Each row of a before or after table is a point. One or more steps were done to the points. Then noise was added and the rows were shuffled. The steps act on columns, c1 being the first. What was done? A step turns or swaps two columns, mirrors them in a line or flattens them onto one, adds a multiple of one to another, or multiplies or shifts one. Angles are multiples of 10 degrees, from the lower column toward the higher: turns from -170 to 170, lines from 10 to 170 but not 90. Use the fewest steps. Two steps may share a column if one is a turn and the other turns, adds or multiplies; they go together, in the order done. Otherwise the lowest column goes first.

Before, 13 rows:
-26 -9 21
-21 -3 -60
7 7 -43
-15 -35 -34
-4 38 20
10 10 -32
-12 -22 -37
-1 1 -42
23 52 31
-32 -7 -13
38 20 -22
-10 -17 -36
-4 34 47
After:
0 34 26
1 -13 20
-1 15 -41
2 -4 -16
1 -12 -38
0 17 -30
0 45 41
0 -13 -41
-2 8 -60
2 8 -41
-1 23 -18
-1 26 51
0 -29 -41
Steps: multiply c1 by 0; turn c2 and c3 by 10 degrees

Before (9 x 9):
16 11 -39 -21 -16 -33 -44 19 -14
27 54 0 -12 17 0 -14 26 7
-6 23 11 -27 -47 -6 -35 2 -6
-2 24 -19 8 -1 27 8 -10 2
10 -3 -15 -8 -8 17 7 21 0
-21 -9 -14 1 -20 -8 -30 1 22
21 10 1 -39 18 44 25 -45 21
33 -8 10 15 -20 9 -52 12 -16
38 19 -13 11 0 -12 10 -7 26
After:
-2 -21 27 8 -2 -21 7 -15 2
21 -44 43 -39 18 0 25 15 22
26 -5 0 -13 17 -1 -14 -59 8
39 -16 -11 11 -1 -13 10 -13 27
15 12 -33 -20 -16 -39 -44 -20 -13
-21 5 -7 1 -21 -13 -29 8 22
-6 -9 -6 -28 -47 11 -35 -21 -6
11 19 17 -8 -8 -16 7 -8 0
32 15 9 15 -20 10 -52 1 -16
Steps: turn c2 and c8 by -120 degrees; swap c3 and c6

Before (12 x 14):
0 1 -20 -16 12 -19 2 13 0 7 12 7 -3 18
15 7 -20 18 -24 -7 -13 -10 -19 16 -11 2 -32 -11
-9 6 11 17 -25 -14 9 15 -11 -16 -1 16 -31 -12
-15 -12 -22 -11 -26 -7 14 -7 2 -19 19 -21 -8 1
23 -28 2 -13 -16 3 8 17 -7 -3 -4 19 -5 -18
6 -26 -17 13 2 -8 22 -18 -10 -21 -7 4 -4 -8
-8 1 -8 -10 -8 1 -15 -7 -6 -18 11 18 -7 2
10 -3 5 9 2 6 -13 -17 -6 -1 -6 -16 1 5
-4 -25 10 -2 -11 9 8 -11 19 -22 -5 -7 -17 -2
21 -3 -20 18 -21 -6 3 7 -1 2 -19 13 1 18
-10 -7 2 -8 -9 -17 12 -7 -12 12 -10 -6 -9 -1
-15 -4 1 7 6 -26 4 -14 8 -17 -16 -14 -14 -17
After:
-8 1 13 -10 5 2 -23 -6 -9 -5 7 -3 -7 14
-16 -13 23 -11 -6 -12 -9 -6 -26 22 21 -3 -8 26
-10 -7 7 -9 11 -27 16 -7 -11 4 -9 2 -9 9
6 -26 8 14 10 -11 -7 -18 1 28 -8 2 -5 23
21 -4 25 19 -3 -11 3 8 -20 2 -22 3 0 3
15 8 35 18 14 -11 8 -11 -27 -19 -11 2 -32 59
-10 5 16 16 7 -23 -9 15 -27 16 -5 0 -31 35
11 -3 -2 9 7 11 -8 -18 1 -11 -2 0 0 -8
22 -29 -9 -13 3 5 1 16 -17 9 -8 1 -5 17
0 1 30 -15 2 -31 7 13 12 -1 10 -2 -4 6
-4 -25 9 -3 -21 13 -16 -11 -8 18 -4 0 -16 13
-15 -5 -1 7 -7 -41 -13 -13 8 12 -14 3 -14 27
Steps: add 1.5 times c13 to c3; turn c3 and c14 by -130 degrees; turn c5 and c9 by 80 degrees; multiply c6 by 1.6; mirror c7 and c10 in the line at 30 degrees; flatten c11 and c12 onto the line at 170 degrees

Before, 11 rows:
-8 19 9 -18 22 2 -16 -18 -2 -9 27 -7 8 -2 14 -13 -11 -12 -8 -6 19 10 -12 14
12 17 -6 4 -10 -16 -3 -15 -7 -3 25 9 -16 -6 19 14 -8 -22 -4 20 -20 -9 13 -8
-4 -24 3 -19 22 -12 19 -7 18 20 -14 17 -13 -7 6 4 16 0 -4 -5 -19 17 7 -7
5 -12 11 -14 -10 -10 15 13 -17 -1 22 3 -1 -6 7 8 -1 -29 -8 3 -17 0 25 -10
25 1 24 5 14 -3 -19 16 21 -20 -2 6 6 -20 17 -21 7 -4 -8 -5 -9 -1 19 12
0 7 -9 0 3 -2 -16 1 0 -7 24 26 -16 4 -1 12 6 -16 15 4 -14 -8 -1 -14
22 16 23 -24 18 -1 -7 8 -14 -15 -7 -8 -1 -15 -10 -8 16 -15 31 15 5 15 -1 4
-14 -22 9 12 7 2 -4 -3 -3 14 17 11 -25 9 9 14 -2 -13 1 1 17 -19 11 19
24 10 9 16 -5 24 -18 1 -19 -3 -7 12 -18 12 22 2 12 12 28 10 2 5 -12 -1
-15 14 29 5 8 11 -9 -2 -10 17 -2 -13 6 22 0 -22 -8 11 -4 2 1 -6 17 -4
19 -3 2 -14 -4 5 1 6 -1 -8 -12 23 3 -11 0 -14 19 13 -8 6 1 -9 19 14
After:
11 17 -6 4 -10 -15 -5 -18 -7 3 24 1 -15 -5 19 15 -13 -21 -3 -21 -22 -10 -2 -8
-14 15 28 4 8 13 -9 -8 8 21 -1 13 4 23 1 -21 -7 11 -4 3 0 -5 58 -3
26 1 25 5 14 -3 -20 8 -1 -28 -3 -7 8 -22 16 -20 9 -6 -7 2 -7 -1 57 10
25 11 8 16 -5 24 -19 4 -16 13 -9 -6 -17 12 22 2 9 11 28 -14 2 5 3 -1
4 -13 11 -15 -10 -9 15 3 -13 13 21 0 -1 -5 8 8 -1 -30 -6 -5 -18 0 46 -12
-3 -24 4 -19 21 -12 19 -8 26 1 -13 -16 -14 -7 7 4 18 -1 -4 -5 -18 16 9 -7
22 15 22 -25 19 -2 -8 9 -23 1 -7 15 -1 -15 -10 -8 10 -14 32 -9 5 15 36 2
1 6 -10 -1 3 -2 -15 1 -6 -5 23 -22 -16 3 -2 12 6 -16 15 -15 -13 -8 -14 -15
-8 18 10 -19 22 2 -15 -12 -5 -4 28 3 8 -2 16 -12 -9 -13 -6 8 18 11 -5 15
-13 -21 9 13 7 3 -4 -8 10 12 17 -9 -24 8 9 13 -2 -14 0 -6 18 -18 23 19
18 -3 1 -14 -3 5 1 0 -8 -5 -12 -17 1 -11 1 -17 17 14 -9 -18 1 -9 26 14
Steps: turn c8 and c23 by 20 degrees; add 1.5 times c3 to c23; turn c9 and c10 by -50 degrees; add -0.3 times c20 to c17; turn c12 and c20 by -150 degrees
